Each row of a before or after table is a point. One or more steps were done to the points. Then noise was added and the rows were shuffled. The steps act on how far a point lies along the listed directions, d1 being the first. Write out the steps. A step turns or swaps two directions, mirrors them in a line or flattens them onto one, adds a multiple of one to another, or multiplies one. Angles are multiples of 10 degrees, from the lower direction toward the higher: turns from -170 to 170, lines from 10 to 170 but not 90. Use the fewest steps. Two steps may share a direction if one is a turn and the other turns, adds or multiplies; they go together, in the order done. Otherwise the lowest direction goes first.

Directions:
(1): -34  67  12
(2): 41 10 63
(3): -54 -35  40
Before, 8 rows:
0: -42   3 -46
1: -20 -39  25
2: -84 -33 -23
3:   5  35 -50
4: -40  43  30
5:  93  20 -29
6: -28   6  27
7:  10 -37 -79
After, 8 rows:
0:  77   3  46
1:  35  53   1
2:  67   6 -68
3: -21 -41  22
4:   8  36  49
5: -40  -2   9
6: -21   1  89
7: -58  34  -2
Steps: mirror d1 and d2 in the line at 170 degrees

Directions:
(1): -28  -2 -25 -87  -9  49
(2): -91 -34   9  40  -6  20
(3): -36  11  36 -41  51 -66
(4): 14 12 39 13 72 64
(5): -26  69 -69  22  30  -3
Before:
0:   6  59   2 -41  13 -12
1:  -3  23  18   8  44 -19
2: -13 -12 -13   8 -17 -79
3: -39  -9 -23  15 -60 -70
4:  42  18 -54  17 -47 -82
5:  23  64 -40  25  31 -42
6: -13 -16 -24 -92  21 134
7:  15  22 -17   9  -2 -74
8: -18  -9 -19 -73  39 102
9:  47  20   5  58   1 -41
10: -37  38 -37  18 -44 -94
11:  26  16  15 -22 -17 -95
After, 12 rows:
0:   39  -48    3   19  -55  -21
1:  -30    9  -43   56  -34  -38
2:  -12  -13   20   75   -9  -37
3:    3  -45   23   48  -76   14
4:  -59   23  -37 -113   64   66
5:   39  -37   23  -16  -66  -47
6:   -2  -28   -6   49  -52  -21
7:  -33  -67   12   37  -65  -59
8:   12   20  -26   41   -7   16
9:  -32   15  -24    8  -42   29
10:  -46   23  -46  -83   54   57
11:   21  -19    3   20  -97  -54
Steps: turn d2 and d3 by 170 degrees; turn d4 and d5 by 50 degrees

Directions:
(1):  50  87 -27   9 -22 -54  45  28  -7
(2):   2  45  75  46  21 -18 -58 -24 -52
(3):  11  57 -17  15  -9  51 -29 -63  77
(4):  24 -19  -8 103  22  52  34  36   0
(5): -72  29 -70  16  70 -19  -1 -16 -22
Before, 9 rows:
0:  43  85  30  -2 -34 -38   2 -16  10
1:  96  -1  40  41 -76  35  35  20  44
2:  71 -25 -20  32 -56  74  54   8  44
3:   1 102  58  21  24 -48 -47 -46 -36
4:  64 -45  47  -4 -41  50   1  38  57
5:  19 135  20  25  10 -24 -36 -52  21
6:  30 -26   2 -43 -74  10   3  32  49
7:  38 -20  -8   7 -35  36   6  11  10
8:  70  10  -6  38 -48  33  62  53  -3
After (9 x 9):
0:  97  35  45   4 -88   1  25   8  39
1:  26 -29   6 -35 -69  26 -10  19  60
2:  46   2 -10   5 -40  26   7   8  12
3: -11 102  53 -13  16 -42 -72 -66  -9
4:  11  52  53 -47 -31 -46 -32 -37   0
5:  70  50 -11 -20 -68  -8  52  35   2
6:  80 -15  43   7 -46  40   9  40  57
7:  87  32 -21  13 -69  41  50  -4  46
8: -26  54  75  -4  32 -55 -60 -41 -63
Steps: turn d1 and d4 by -50 degrees; turn d2 and d3 by -20 degrees

Directions:
(1):  84  45  21  16  61  25   8  53 -10 -20 -57 -48
(2):  -1 -57 -34  -2  97  72 -13 -46  21   0  34  -8
Before (10 x 12):
0:    2   20   25   10  -35  -12    0   23  -20    5  -20    8
1:  -72    5   -2  -21  -80  -40  -12  -29    7   11   37   10
2:   28   80   49   -4  -67  -42   26   69   -1    5  -41   18
3:   68   67   10   38   47   22   33   77    1  -26  -49  -36
4: -105  -20  -14    4 -108  -63   15  -39   40   -9   54   50
5:  -69  -30    3  -42  -89  -64    1  -24  -11   39   17   44
6:  -68  -25   13  -41  -85  -35    2  -28   -4   34   49   35
7: -109  -56  -40  -12  -22   18  -25  -87   30    8  103   50
8:   55   41   -7   24   20  -30    3   30  -36  -23  -25   -8
9: -103   -5   -6  -18  -80  -51    3  -67   18   29   56   34
After (10 x 12):
0:  -15   28   34  -31  -97  -83   13   35  -27   26  -39   17
1:  -25   32   42  -33 -106  -61   13   24  -20   21   -2   12
2:   78   76   41    2   25   12   23   72    5   -6  -53  -14
3:  -26   55   23  -12  -92  -58    0   18   -5    0   -8  -13
4:   22   22   26   14   -4    9   -1   28  -19   -2  -32   -5
5:  -56   62   30   -7 -117  -87   17    0   -5   17    0   13
6:   48   11  -22   33  112   73   22   28   22  -23   -7  -32
7:  -47   55   24   17 -134  -95   31   35   19  -25  -10   22
8: -106    7   -2   -9 -127  -61  -10  -38    7    8   64   60
9:   54   15  -22   23   66    4   -3    9  -28  -23   -9  -13
Steps: turn d1 and d2 by 50 degrees

Directions:
(1): -50 -37 -55 -59 -84 -19  40  -8  27   2  11 -19   0  15 112   6  17 -23
(2): -82  -6  84  26  13  46 -17 -71 -20  52  26  40  22  14  27  32 -10 -68
(3): -82  75   9   6  22 -72 -10 -35  50  21 -16 -77 -62 -36 -16   1   8  17
Before, 8 rows:
0:  114  -24   38   32   14   71  -14   55  -42    6   37   82   49   17  -53    9    1   13
1:   44  -34  -13  -14  -20    7    2   33  -32  -39   22   31   42   14  -14   -4   13    2
2:   38  -24 -110  -44  -58  -27   36   69   11  -17  -21  -36   -2   -1   41  -17   19   41
3:   61  -56   47    5   17   64   12   -1  -28   16   20   76   80   55   29   34   -9  -55
4: -101   66  112   67   79   11  -43  -65   20   47  -11   11  -29  -28  -91   54  -14  -65
5:  -26  -38   -4   11  -52   43    6   -8  -16    4   11   23   58   22   52   23   29  -38
6:  -69   18   88   36   20    8    6  -64  -22   64   24   14   -6    7   25   46   13  -62
7:  -83   57  144   69   91   59  -42  -77  -29   57  -23   28  -20    2  -74   21  -41  -48
After, 8 rows:
0:    2    7    1    0  -15  -26   33    1   -4   17    6  -13  -18    0   29   18   22   -8
1:   32  -44  -22    6  -17   49    8   34  -36   14    1   35   37   18   15    5   -1   -8
2:   83   21   55   37   86   12  -17   17  -10    5  -10   26   32   15  -71   16  -13    3
3:   41   77   70   59   74   -1  -43   16    4   35   17    5  -19  -28 -114    9    5   42
4:  -87   71   10  -11   13  -45    6  -29   44   15  -49  -72  -78  -20  -11   -5   -8    9
5: -100   45  -22  -18  -18  -68   14  -19   80    7  -26  -62  -62  -30    5   31   14  -27
6:   22    7   31   17   26   -1  -22   12  -28  -22   18   22   26   -4  -62   -2    8    5
7:   42  -21    0   39   -8   42  -13   25  -35  -16   -3   28   59   12  -24   10   21   -2
Steps: turn d1 and d3 by -70 degrees; multiply d2 by 0

Directions:
(1):  -30  -50  -74   18  -29   12    8    2   52    2   45   -6   38  -83  -41   14  -23   33  -39   37  -45  -53   32 -101
(2):  27 -11   9 -21   7 -53 -89 -78 -21 -36  82 -59  28  -2  59  -1  16 -43 -29  11 -77  46  17   0
(3):  27 -21  24 -80 -23 -17 -33 -47 -33   1 -38  32 -84   2   2 -59  74  43 -34   3  38 -30  17 -92
Before, 8 rows:
0:  -33  -57  -94    5  -13  -12  -15  -40   61    6   62  -47   20  -89  -31  -19    1   27  -43   61 -102  -48   42 -129
1:   35   80   70  -10   45  -33  -39  -22  -23  -16   11  -68   25   82   62   23    8  -74   38  -48   -9   83  -29  136
2:  -15    1  -19   41   26   -3   40   34   21   -7   15  -18  -17   -7  -14   29  -43   21   34    2  -16   -5  -28   38
3:   32  -36  -14  -18  -13   21   23   44   12   35  -66   47  -57  -31  -45  -53   12   41  -28   32   58  -56   36  -64
4:  -25  -14  -55    4  -37   57   57   20   73    6   -7   28   10  -89  -84  -26   -4   61   -5   31   -6  -79   17  -82
5:   25  -17   29  -65   -8  -48  -82  -85   -8    0   17    1  -18   17   44  -32  111   39  -25   -7  -21    1   18  -75
6:  -21  -79  -77  -14  -45   20  -28  -25   50  -11   44  -31   55 -103  -23  -32   -2   52  -81   50  -72  -58   43 -153
7:   14    7    0  -50    1   17    1    9  -14   22  -66   15  -66  -15   32  -14  -10   40   31    3   38  -20   -4  -16
After, 8 rows:
0:  -13   -8  -25   37   24  -12   24   18   22  -14   35  -30  -12  -19   -8   29  -40   19   22   10  -34   -4  -21   21
1:    5   82   42   31   41    1   21   33   10    4  -12  -46   44   65   21   45  -28  -57   55  -47   10   57  -36  143
2:  -29  -55  -79  -21  -22   -2    4  -30   50   19   13  -14  -27  -78  -45  -43   26   53  -41   54  -56  -69   38 -152
3:   19    1   43  -55   -5  -21  -34  -41   -9   20  -38   32  -40   39   22  -33  105   52    1  -22   32  -11   -1  -43
4:   23   10   12  -53    6   -1  -25  -11  -24   12  -43   -4  -54   -6   55  -10   -9   20   29    0   17    3   -5    2
5:   -1  -21  -35  -31  -37   24    0  -35   48  -15   22    6   -3  -79  -47  -43   26   46  -25   35  -33  -59   28  -98
6:  -12  -74  -57  -44  -51   26  -18  -23   33   -2   -2   -2    6  -86  -31  -58   28   74  -79   40  -29  -73   40 -172
7:   56  -32    8  -39   -4  -12  -31   -2  -13   14  -31   17  -54  -14   -3  -60   30   13  -39   31   25  -19   39  -48
Steps: turn d1 and d3 by 20 degrees; multiply d2 by 0
